Each point is reached from the start by the listed moves, each made once or not at all, plus a little noise. Is the number of moves made odd or even? Then give how often each move was made.

Moves:
(1): [-0.13 -0.51  0.18 -0.17]
(2): [ 0.56  0.08 -0.11 -0.23]
Start: [-0.22 -0.07  0.01  0.23]
Points:
[ 0.16 -0.53  0.10 -0.15] -> even (1, 1)
[-0.18 -0.06  0.02  0.24] -> even (0, 0)
[-0.36 -0.54  0.17  0.05] -> odd (1, 0)

Moves:
(1): [-0.20 -0.06 -0.13 -0.03  0.31  0.21]
(2): [ 0.03  0.36  0.29 -0.49 -0.45  0.16]
(3): [ 0.31 -0.35 -0.07 -0.29  0.01 -0.38]
(4): [ 0.54  0.00  0.03  0.17 -0.03  0.18]
Start: [ 0.02 -0.06 -0.05  0.17 -0.02 -0.01]
Points:
[ 0.55 -0.06  0.00  0.37 -0.05  0.19] -> odd (0, 0, 0, 1)
[ 0.37  0.25  0.16 -0.20 -0.20  0.55] -> odd (1, 1, 0, 1)
[-0.18 -0.11 -0.18  0.14  0.30  0.21] -> odd (1, 0, 0, 0)
[ 0.31 -0.03  0.17 -0.61 -0.48 -0.23] -> even (0, 1, 1, 0)

Moves:
(1): [ 0.24  0.21  0.15 -0.06  0.17 -0.05 -0.13  0.12  0.15 -0.11]
(2): [ 0.30  0.14 -0.22 -0.11 -0.12  0.12  0.16 -0.12  0.06  0.21]
(3): [ 0.08  0.02  0.23  0.05  0.16  0.15  0.07  0.19 -0.29  0.05]
(4): [-0.01  0.13  0.23  0.37 -0.21  0.21 -0.04 -0.16  0.25  0.12]
(5): [-0.03 -0.20 -0.10  0.12  0.35  0.19 -0.22 -0.04  0.00  0.07]
(6): [-0.08 -0.30  0.14  0.02  0.17  0.09  0.08  0.09  0.02 -0.05]
(7): [-0.08  0.17  0.02 -0.14  0.08  0.08  0.18 -0.11  0.04 -0.18]
(8): [ 0.11 -0.07 -0.05  0.33  0.02  0.04 -0.03  0.26  0.02 -0.19]
Start: [-0.22  0.03  0.29  0.17  0.15 -0.04  0.10 -0.04 -0.10  0.08]
Points:
[-0.10 -0.06  0.43  0.54  0.77  0.38  0.12  0.24 -0.34 -0.15] -> even (0, 0, 1, 0, 1, 0, 1, 1)
[ 0.10 -0.07  0.29  0.50  0.67  0.11 -0.26  0.32  0.04 -0.16] -> odd (1, 0, 0, 0, 1, 0, 0, 1)
[ 0.11 -0.32  0.67  0.62  1.04  0.40 -0.13  0.60 -0.19 -0.11] -> odd (1, 0, 1, 0, 1, 1, 0, 1)
[ 0.41  0.28  0.33  0.36  0.81  0.48  0.13  0.26 -0.13 -0.04] -> even (1, 1, 1, 0, 1, 0, 1, 1)
[-0.22 -0.22  0.69  0.24  0.50  0.19  0.25  0.26 -0.35  0.07] -> even (0, 0, 1, 0, 0, 1, 0, 0)
